Each row is a point. The points of each table are mixes of a few directions, plus a little noise. Count the directions of each table, and those that both share. Where both have some left over, give the other angles between the two spaces (their principal angles), to ten degrees, smallest first.
(in the rows, 128 means zero)

First (5 x 2):
[[119 145]
 [109 162]
 [115 151]
 [178  39]
 [119 143]]
Second, 5 rows:
[[140 159]
 [143 167]
 [128 128]
 [ 93  35]
 [137 151]]
Directions: first 1, second 1, shared 0; angles 50

First, 6 rows:
[[113 140 111]
 [ 89 160 126]
 [110 143 129]
 [127 128  97]
 [103 149 131]
 [226  48 173]]
Second (4 x 3):
[[128 149 124]
 [128 122 129]
 [129 206 111]
 [127  35 148]]
Directions: first 2, second 1, shared 0; angles 50

First, 7 rows:
[[150 124  94 108]
 [152 145 196 112]
 [131 201 197 130]
 [112 114  45 136]
 [116 138 175 141]
 [120 126  85 132]
 [114  48 104 138]]
Second, 5 rows:
[[118 126 135 137]
 [ 69 117 167 179]
 [153 133 111 107]
 [ 92 121 152 159]
 [208 143  75  59]]
Directions: first 3, second 1, shared 1

First (8 x 6):
[[117 166 208 126 143 160]
 [112  68  98 134 153  96]
 [193 110 125 115 173  77]
 [167 158 143 153 106 149]
 [133  90  50 173  81 128]
 [109 127 192  93 188 113]
 [ 98 157 142 105 118 146]
 [ 93 147  66 125  62 154]]
Second:
[[126 116 134 120 147 115]
 [212 134 110  89 168  66]
 [ 95 131 133 147 104 158]
 [143  99 140  98 188  80]
 [163 197  87 162  28 185]
 [ 77 102 150 134 143 137]
 [161 146 113 125 116 124]
 [ 47 100 157 149 129 160]]
Directions: first 4, second 2, shared 2

First, 7 rows:
[[135 131 122 128 135 124 129 133]
 [ 55  95 186 127  51 160 116  81]
 [199 161  72 129 202  97 139 173]
 [203 162  70 129 207  95 140 176]
 [114 122 139 127 114 134 126 119]
 [ 88 110 160 128  85 146 121 102]
 [103 116 148 127 102 139 124 112]]
Second:
[[104 105 127 115 107 132 128  97]
 [104 100 119 111 110 130 129  95]
 [136 159 120 130 128 112 146  85]
 [ 99 124 171 139  93 148 118 128]
 [134 144 141 139 129 130 127 141]
 [210  97  38 110 236 107 117 249]
 [ 81  58 120  98  95 143 117  99]
 [142 221 177 169 114 120 147  98]
 [142 142 139 141 139 131 123 162]]
Directions: first 1, second 3, shared 1

First (8 x 9):
[[208  77 168 131 132 162 148 112 148]
 [166 104 148 129 130 145 137 120 138]
 [175  99 151 129 131 147 139 118 140]
 [103 143 116 128 127 118 122 132 122]
 [ 40 184  84 125 124  91 108 146 106]
 [227  65 178 132 134 170 152 109 153]
 [  7 204  68 124 122  77  99 152  97]
 [ 97 148 112 127 127 115 121 135 120]]
Second (9 x 9):
[[109 156 124 133 130 109 153 119 119]
 [133  81 114 113 119 161  46 163 140]
 [199  50 151 119 124 180  82 140 154]
 [129 133 131 130 130 123 141 122 127]
 [173 117 158 136 133 134 174 104 135]
 [ 45 200  93 132 128  78 146 129 102]
 [152  64 122 112 119 172  41 162 146]
 [ 57 219 112 142 134  66 200 105  98]
 [153 129 148 136 133 127 168 109 130]]
Directions: first 1, second 2, shared 1

First, 10 rows:
[[ 87 191 228 181 133 115  89 130 122 191 127]
 [124 118 138 126 186 178 198 166 125  55 144]
 [126 115 143 141 185 179 180 170 133  76 121]
 [125 125 114  91 151 145 197 136 109  51 184]
 [158  98  56  99  66  85  76  88 137 168 107]
 [123 151 131 127  71  74  65  87 123 196 130]
 [162  90  62 120  78 100  66 101 150 180  75]
 [131 125 117 121 119 120 124 121 127 130 131]
 [129 130 134 143 118 120  99 124 136 160 106]
 [113 137 157 131 175 163 185 157 119  73 155]]
Second:
[[173  60  23  78 122 141 160 126 138  71 119]
 [107 160 178 153 131 121 112 129 124 155 132]
 [134 119 115 122 127 129 132 128 129 121 127]
 [ 83 197 234 179 135 114  96 130 118 185 137]
 [110 156 171 148 131 123 115 129 124 152 132]
 [176  55  14  74 121 142 163 126 139  66 118]
 [122 138 144 135 128 126 124 128 126 136 129]
 [ 85 194 231 177 135 115  96 130 118 184 136]
 [165  72  42  86 122 139 154 126 136  81 120]]
Directions: first 3, second 1, shared 1

First:
[[ 96 208  99 168  94 185 126 114 211 125  79  51]
 [125 137 170 157 146 105 128 121 137 150 120 118]
 [165 145 141  49 109 163 193 135  86 113 176 131]
 [131  64 101 101 155  79 114 191 140  79  47  41]
 [115 130 129 203 144 111 106 121 129 158 134 171]
 [110 146 162 176 137 112 103  98 149 162 126 142]
 [162 111 171  86  84 151 204 121 106 132 180 126]
 [ 94  96  26 170 101 151  48 105 131 121 141 221]
 [124 125 146  71 119 127  99  88 119 129 152 159]
 [121 156 153 142 164 106 113 129 135 140 107 112]
 [167  94 111  82 150 117 173 184  65 100 145 136]]
Second, 9 rows:
[[119 128 127 162 133 119 114 125 139 138 117 131]
 [103 157 143 159 174  95  72 117 142 145  98 133]
 [172  70  97  87  33 191 233 151 110  99 185 120]
 [ 87 187 159 158 226  67  24 105 145 154  73 136]
 [158 108 118  60  89 164 185 140 100 104 164 122]
 [117 163 148 101 177 103  85 119 121 132 110 130]
 [114 123 124 182 130 119 112 125 147 142 114 132]
 [168  88 108  66  57 180 214 146 101  98 178 122]
 [113 126 128 177 135 116 110 126 146 141 114 131]]
Directions: first 6, second 2, shared 2

First:
[[128 126  96 136  91 157 142 151 110 167 125 126 113 147]
 [188 124 142 122 125  47 127 163 180 162 114 132 145 184]
 [ 87 127 204 144 213 120 162  95  95  38 200 176 177  27]
 [142 203 141 136 146  66 113 151 137 135 124 138 128 128]
 [118  91  83 126 119 150 112 149 110 152 143  96 116 134]
 [ 82 115 162 150 143 192 191 102  75  85 175 175 149  58]
 [121 115  90 105 104 173 100  93 121 168 125 120 149 114]
 [124 110 106 116 116 135  86 127 152  95  69  69  61 179]
 [165 143 126 116  95 111 117 120 169 152  73 123 115 183]]
Second, 8 rows:
[[108 163 148 114 143 166 136 152 146 116 123 112 123  97]
 [144 151 154 124 127  83 105 169 142  86 155 134  95 170]
 [ 81  93  98 109 134  86 138 106 124 190 169 137 137 135]
 [129 139 128 110 120 151 100 145 144 140 135  95 126 114]
 [158  68 106 179 102 142 156  40  76 149  87 157 159 116]
 [177  76  41 132 155 146 132 115 124 151  41 142 186 156]
 [111 131 134 111  96 166  93 109 133 179 157  76 127  79]
 [114 201 218 143 153  86 162 187 138   7 159 173  65 159]]
Directions: first 6, second 5, shared 1; angles 30, 60, 60, 90

First, 9 rows:
[[123 142 183 130  48 123  52 109  78  92 179 107 155  91 134  63 105  78]
 [135 140  91 174 192 141 143 133 118 135  96 179 122 154 130 122  99 104]
 [150 146 174  93  70  59 160  81  85 118 126 159 133 101 177 149 137 157]
 [172 155 139 108 142  33 225  74  76 131  82 226 123 130 202 191 128 182]
 [114  90  96 165 167 170 141 155 115 147 129  87 149 144  38 136 125 125]
 [105 106 101 125 157 182  79 175 184 124 159  70 129 143  95 115 136 120]
 [120 131 152 108  81 133 104 125 147 126 140 103 119 109 136 112 142 123]
 [109 120  86 173 165 190 148 152 177 174  74 124  92 148  81 119 133 103]
 [126 122 130  77 130 120 100 147 172 106 167  97 130 131 159 145 149 160]]
Second, 9 rows:
[[126  99 104 114 183 135  97 163 122  96 190  87 172 149 101 146 120 151]
 [138 129 134 103 125  98 159 117 130 130 122 138 125 126 150 159 143 161]
 [115 119 113 156 148 167  82 152 124 117 152 104 144 136  93  94 107  93]
 [148 180 181 109  22  68 233  47 143 188   7 219  43  87 211 145 165 142]
 [138 138 141 107 107  97 168 106 132 140 103 151 110 120 158 153 145 153]
 [133 112 118 105 156 114 129 141 125 112 159 112 151 139 127 157 133 161]
 [102 135 119 198 122 202  59 147 125 132 127 114 125 126  79  44  91  36]
 [138 104 114  87 171  99 138 146 124 103 175 104 163 144 131 181 140 188]
 [113 136 126 173 117 173  90 135 127 135 118 124 120 124 102  73 106  68]]
Directions: first 5, second 2, shared 2
